Each row is a point. The last column is the point's height on a tilted bowl or saddle (a function of degree 2), plus a little noise. Along how many of its main directions does it bend up, bend down or stay straight?

Points (15 x 4)
[[-38 -69 -29 -40]
 [ 24  -6 -23   4]
 [ -4   6  22   0]
 [-60  17 -20  52]
 [ -8  -5  95 -75]
 [ 17  17   8   5]
 [ -1   4  80 -57]
 [-48 -23 -21   6]
 [ -7 -28 -18  -7]
 [  9 -69  11   3]
 [-79  13 -18  74]
 [ 37  24  44 -18]
 [-42  34 -31  47]
 [ 10 -40  41  -2]
 [  0 -59 -28 -25]]
Directions: 1 up, 1 down, 1 straight

Points (23 x 5)
[[  7 -44 -95 -20 -86]
 [ 27  27 -56  65 -44]
 [-18  29   8  -4   3]
 [  6 -31 -22   1  -5]
 [ 23  17  28   7   0]
 [-30 -18   2 -16  -4]
 [ 37  -7 -10   0  -3]
 [ 25  23 -35   0  -7]
 [ 73  50   6  65 -65]
 [  0  20  33  19   0]
 [ 82 -26 -23  -4 -58]
 [  4  32  12  50  -8]
 [-19  15  23  20   1]
 [  7 -27  -7   3   1]
 [-44  22 -14  -1 -12]
 [  4 -67 -10  -9 -34]
 [-92  45  28 -10 -80]
 [-17 -89 -18 -31 -74]
 [ 36 -15  65  10 -35]
 [ 21 -21 -44 -14 -17]
 [ 20  16  -2   6   7]
 [ 28  69   7   0 -26]
 [-22 -36  51 -32 -34]]
Directions: 0 up, 4 down, 0 straight

Points (25 x 5)
[[-40 -66   3   6  20]
 [ 23 -28 -79   4  79]
 [ 24   6 -27  -4  15]
 [ 35  22  39 -34  14]
 [-23  -7  12  62  19]
 [ 20  31  44 -14  19]
 [ -7  -9 -31  -7  14]
 [ 16  68   6 -31  35]
 [ -2 -75  11  -6  47]
 [-19   4 -48 -32  37]
 [  1 -17 -40   8  24]
 [ 21 -33  -4  23  27]
 [-21  34 -19 -10  17]
 [-21  -1 -14 -43  19]
 [ 60 -23  -4  16  41]
 [-49 -25 -69 -35  71]
 [-23  12  12  -1   1]
 [-25 -95 -54   3  95]
 [ 12   0  37  -1  12]
 [ 11  15  10  61  38]
 [ 32 -18  -8  -5  16]
 [ -6 -24  32  -7   9]
 [ 24  33 -13   4  14]
 [-20  -4  50  11  15]
 [ 18  -6 -50 -20  36]]
Directions: 3 up, 0 down, 1 straight

Points (26 x 5)
[[  6 -12  95  20  84]
 [-27  27 -13 -18 -16]
 [ 24 -21  18   9   6]
 [ 34 -37 -37 -31  60]
 [ 22  -4 -14  25 -13]
 [ 31  45   6  11   4]
 [  7  12  -8   4 -30]
 [ 21  38   0  -4 -11]
 [ -2 -32 -25  14 -24]
 [ 20  34  28  80  95]
 [-17  45   8  -8 -31]
 [ -9  43  16  44  -2]
 [ 26  34   2  20  -3]
 [ 15  27  -1  36  -5]
 [-31  -1  49  32   7]
 [-35 -17  20 -17   1]
 [ 31  52   0  35  37]
 [ 21 -14 -34   7 -10]
 [-59  14 -14  26  -9]
 [  2  41  -1   1 -24]
 [ 15  10  27  21 -16]
 [ -9  19  32 -25 -30]
 [-23  15  -7  20 -36]
 [-53  11  -1 -17  -4]
 [ 44  18  -5  -6  17]
 [-60  34 -17   0   8]]
Directions: 3 up, 0 down, 1 straight

Points (43 x 7)
[[ 34  26 -10 -43 -18 -19  31]
 [-36   6 -28  28 -16  33  28]
 [ 32 -19 -28 -38 -23 -16  35]
 [ 54  32 -42   6 -45   2  26]
 [-88  -8 -54 -32  10  35  52]
 [  5  20  -4  26   5  35  24]
 [-33 -26 -28  27   2 -43   7]
 [-32 -11   5   3  14   8  15]
 [-28  58 -32  38 -47  37  42]
 [-31  58  -7 -47  70  15  92]
 [-17  14 -35 -24  65  22  53]
 [ 27  20 -40  10  13  10  13]
 [ 43 -36 -31  23  -5 -20  11]
 [ 34 -18  26  -7 -71 -49  75]
 [-39 -43  -8 -29  23   4  -2]
 [-11  64 -37 -22 -19 -22  28]
 [-16  75   4 -95   7 -16  70]
 [ 51 -11 -10 -14  -3 -18  30]
 [-36  33  34   2   9 -48  53]
 [ 29  27  -2  18  18  34  27]
 [-10  26 -37  35  -1 -15  19]
 [-51  49 -47   2 -17  44  56]
 [-20  -4  -9 -46 -20 -27  35]
 [-20  46  58  52 -64 -34  52]
 [-28 -22 -23  40 -32  18  22]
 [-16 -23  13  -9  -9 -40  23]
 [  5  19  34  10 -10  24  17]
 [ 72  43   3  46  -6 -16  20]
 [-49 -36   4  -8  13 -11   2]
 [ 43  19   8   7   3  16  23]
 [ 41  11  64 -34 -15 -48  58]
 [ 41 -16  12  22   9 -58  49]
 [  3  56 -18  50  52   7  44]
 [ 39 -13 -33 -10 -27  -7  25]
 [-57 -26 -34  19   2  28   7]
 [ 12 -38  26  22  -3 -33  31]
 [ -6 -18 -13   9  19  10   8]
 [ -3  -8  32 -59  21   1  49]
 [ 17 -13   8 -44   6 -10  35]
 [ 55 -63  -2 -16 -41 -33  58]
 [ 30   1  12  17   6 -18  25]
 [-16  44  -3  -6   0  19  15]
 [-21 -44   1   8  -1 -15  -3]]
Directions: 4 up, 1 down, 1 straight

Points (42 x 7)
[[-40 -25  45 -87   9  24  64]
 [ 14  24   0  -1 -21 -25  20]
 [  3  14  23 -21   3  64  33]
 [ -4 -44 -23  -7  -9  -8  17]
 [ 19  -1   6   1  20 -13  17]
 [-20 -18   1 -12 -42  14  26]
 [ 11  14   0  -2 -13 -11  15]
 [-20 -34  -4  28 -33  33  30]
 [-34 -34 -13  32   8 -14  36]
 [  9  -3  -7 -34 -33  -4  22]
 [-18  14  29  24  -4  35  35]
 [-21  49 -29 -28  34  57  76]
 [-15  -7  25  -7  26  27  26]
 [-35  18 -24   4  -2  13  36]
 [-38  33  12  -9 -58  -8  50]
 [ 26 -12  12 -55   5  57  32]
 [  8 -30  18  -8  -6 -24  20]
 [  9   1  21   4  -9  -1  15]
 [  3  25  17 -34  11  -8  19]
 [  6  -1  24  10  50  29  42]
 [  8 -46 -35  -7  -4  11  11]
 [ 77  -3 -13 -25 -21 -18  58]
 [ 26   9 -55 -14  -6 -11  32]
 [-48 -37  11  15  26 -31  46]
 [  8   6  30  -9 -36  11  24]
 [ -6 -20   7 -38 -47 -15  35]
 [ -4  19  23 -11 -48 -41  33]
 [ -9 -14  35   1  12  76  40]
 [  3  40  30 -21  27  81  72]
 [-40  18 -20 -20  -7   4  34]
 [  7  19  -5 -35 -38  16  27]
 [ -3 -14  -9  25  33   2  24]
 [ 20 -28  15 -29 -95  58  86]
 [-50   6 -19 -11  -2   5  38]
 [ 32 -11   4 -38   8  -9  22]
 [ -6  23   7  -5  41  13  35]
 [ 17 -26 -33 -65 -55  13  54]
 [ 43  -2  -4   5   7   6  20]
 [-18   1  -1 -14  44  23  35]
 [-20 -19 -40 -17 -14 -10  27]
 [ -2  -1  -8  27  13 -15  21]
 [-34 -21   6  45   0  -8  40]]
Directions: 5 up, 0 down, 1 straight

Points (66 x 9)
[[-43  -9 -19  18  32  49 -37   8  -3]
 [  9  -1  59   1  22  53  -6  50  57]
 [ 18 -21  12  64 -42 -20 -38 -24 -68]
 [ 60 -54 -32  43 -23  29  -6  50 -73]
 [ 72 -23 -23   8 -20 -33 -26   6 -31]
 [ 19  25 -57  33 -24 -42  12  53 -47]
 [ 60   8   4  23  52 -11 -13 -59  11]
 [ 40  34  -2  -9   4 -31  28 -29  -7]
 [-31  29  37 -22  58  51  -6  -6  61]
 [  2  32  -3 -23  32   6  95  49 -13]
 [ 25  46  38  14 -40  59 -36  47  52]
 [  9 -39 -64 -47  62 -59  52  16  81]
 [ -1 -37  26  41 -37   0 -36 -27 -64]
 [ 11  37  20 -17 -19 -44 -49 -35   7]
 [-43  28 -51  20  47  77  -7  34  39]
 [ 52 -15  -3  23   6  42  49  17  23]
 [ 11  24 -32 -13 -17 -26   6  63  -3]
 [-19 -38 -15   6  -5  23  -9  16 -24]
 [ -3 -62  10 -48  60  -2   6  34  43]
 [  2 -39 -35  16 -25  43 -13  24 -47]
 [ 29 -23  12   5  35  56 -37  11  56]
 [ 34 -61  25  15 -46   1 -64  22 -66]
 [-17 -73 -56 -19 -24  33  59  -8  18]
 [  1   2 -42 -21  -8  17  -7   3 -13]
 [ 12 -10 -24  27 -36  -5 -25  -7 -52]
 [ 61  -7  13 -65  -1 -56  49  19  -2]
 [-55 -12 -21  32  34  13 -22 -46 -29]
 [  0 -34  29  49  10  56  -6 -11  11]
 [-17  -9   1 -16 -57  36 -26  17  -9]
 [  2 -64  13  12  -3  28 -40   2 -44]
 [ 12  36   1  37 -41 -16 -63 -13 -28]
 [ 51 -62 -45  -4   3   1 -25  47 -43]
 [ 50 -70   6  30  -5 -78  -1  37   6]
 [-17 -20  55 -65  44  62  46   4  69]
 [-54  32 -19 -13  19   7  29 -25   5]
 [-16  71  60 -45  43 -37 -57   6 -33]
 [ 37 -32  16  21  -6  70  46 -12  61]
 [ 35  85  -4  32  22  10   2  60 -47]
 [-60 -29 -60 -51   5  -1  23  -2  16]
 [ -9 -71  53  14   4   4 -32  34 -43]
 [-18 -19  69  56  -7 -48 -27   3 -22]
 [ 20  17 -72  13  35  13 -39  32 -63]
 [ 40 -47 -88 -39  11 -24 -42  11 -40]
 [-64 -18  17  62  15 -36  26 -35   6]
 [  2   3  -6 -20  17 -16 -48  11 -12]
 [-28 -49  -9  12  45 -21  39 -50  69]
 [ 17 -28  54 -31  12  12  -5 -15  -8]
 [ 45 -36  85  48 -10  31  19  28   6]
 [ 20 -29 -26 -65 -17 -38 -28   4   7]
 [-52 -55 -39   1   5  -7 -12   3 -40]
 [-40 -16   0 -13  20   6   6 -12   5]
 [ 32  38  56  18  54 -27 -28 -22 -16]
 [  0  34  10   7   9  45 -17 -79   7]
 [-12  -1  -7  47 -52 -80 -25  47  58]
 [ 19  43  26 -12   2  21  20  54  -2]
 [ 32 -27 -73 -25  52 -15  -8 -54  31]
 [ 60  71 -59 -71  18  19  -2  19 -22]
 [-21  20 -21  29 -50 -17  16  36  -9]
 [ -3   9  -9  36  -7 -27 -48 -40 -47]
 [ -7  19  26   4 -30 -63   0 -50  42]
 [-13 -45  15 -16  52 -50 -32 -72  23]
 [-32 -28 -29 -11 -27   8  11 -30 -14]
 [ 38 -37 -39   6 -58 -29  -1   6 -20]
 [-48   4   4 -24   6  10 -15  16  -3]
 [ -3 -15   8  47  89 -43 -31  -4  -6]
 [-44 -27 -39  54  51  19 -24  -5 -57]]
Directions: 2 up, 2 down, 4 straight

Points (65 x 9)
[[ -7  20 -18  12  11  11  45  16 -13]
 [ -3  -9 -27  41  43  12  19  17  -9]
 [ 41  22  28  17  19  54 -30 -15 -34]
 [-36  17  -6  -7   5  30  28  59 -11]
 [-24 -22  11  63  -6  16 -55  -8 -49]
 [ 22 -87 -72 -16 -40   4   0 -26 -56]
 [ 21 -38  -8  39 -22  21   3  16 -21]
 [ 34 -29   5 -12  13 -29  40  28   3]
 [  0 -30  -6 -12 -40  29  15  58 -12]
 [-40  13 -30 -44 -28 -25 -68  23 -32]
 [-24 -13  24   1  -3 -14   9 -56 -22]
 [ 26 -20   6  16  10  29 -19  37 -11]
 [ 32   2 -16  45  -8  36  32 -35 -39]
 [-34  20 -22 -21 -52 -48 -41  22 -26]
 [ 48  -3   9  -9 -32  14   0  23 -11]
 [  3 -31  14  30 -27   5   0  23 -14]
 [-34 -31 -57  42  -8   9 -27  10 -40]
 [ 33  -9  11   4 -13  38  -7 -13 -18]
 [ 21 -23  24 -43  44 -13  24 -24  -3]
 [ 49 -38  31 -66  37 -18   8   8  -6]
 [-10 -32 -60 -45  41 -32 -22 -19 -21]
 [ 10 -29   2 -61 -36  19 -31  49 -15]
 [-10  27  -4   1   3  10  22 -71 -42]
 [-37   1  24  -9 -18  36  23  73 -11]
 [ 57  23 -16  26  69 -39 -44   8   7]
 [-20   3  46 -38  32 -16  17  -2   0]
 [ 64  -1 -20 -55   6   3  -4 -37 -26]
 [  3   7  15   7  37  46  14 -33 -23]
 [ 37 -18  -8  10  14  11  57   1 -12]
 [  4  58 -12 -16  57  47 -27 -25 -38]
 [-22 -44   5  16 -35  20  15  21 -17]
 [-24  38 -20  72   0 -10 -24 -10 -38]
 [-14   6  40  14  40 -35 -19  44   4]
 [-41  -5  -3   8  19 -37  64  70 -14]
 [-53  29 -85  19 -18  -1   4  38 -45]
 [  3   2 -11 -25 -12  27  67  39 -16]
 [-36   7  13  28 -31  17  -4 -29 -31]
 [-72  -7  21 -61  25  -6 -11  43 -13]
 [-40  11 -27  -6 -38  16   0  18 -18]
 [ 30 -19 -37 -45 -15  -8  22  10 -10]
 [ 19 -37 -26  20   7  -2 -75  -7 -39]
 [ 73 -49 -52 -41  30 -25   1  -8 -22]
 [ 20 -69 -61 -18 -72   7 -37 -95 -95]
 [ -9 -31  73   2  13  59  -3  29 -23]
 [-61 -34 -78  10   1  34 -68 -45 -88]
 [ 33  19  31  31   6 -28  34  21  -4]
 [ 40  30 -36 -34   1  11  10  78 -14]
 [-21 -85  28  65  -1 -33 -11  53 -51]
 [ 25  68  18 -24   3  41  16 -15 -39]
 [-14  15  47   5 -39 -19 -22   3 -16]
 [ 15   3 -14  -7 -30  30 -20 -11 -19]
 [ 51  70  -8 -21  23   0 -36  18 -19]
 [-15  -4 -46 -23 -42  16  27  93 -25]
 [-18 -17  19   8  47 -24  13  64   4]
 [ 48  -4 -53 -15  -6  50   2 -41 -44]
 [ 46  -4 -23 -41  -5   7  50   2 -17]
 [-49  14  16 -16 -26  12  -8 -12 -19]
 [ 54 -36  -6  16 -22  31 -25  38 -28]
 [ 25   7  11  46   8 -10 -39  19 -12]
 [ 34 -26   1  -2  17  25 -41  11 -16]
 [ 20 -20 -28 -37 -17  37  45 -40 -31]
 [  5 -66   7 -43  40  28 -51  91 -46]
 [  4  -7  23  16 -20 -14 -37  11 -12]
 [  6 -29  23 -31  32  -8  88  13 -13]
 [-14  -5   1 -22  52  49   6 -31 -21]]
Directions: 0 up, 7 down, 1 straight
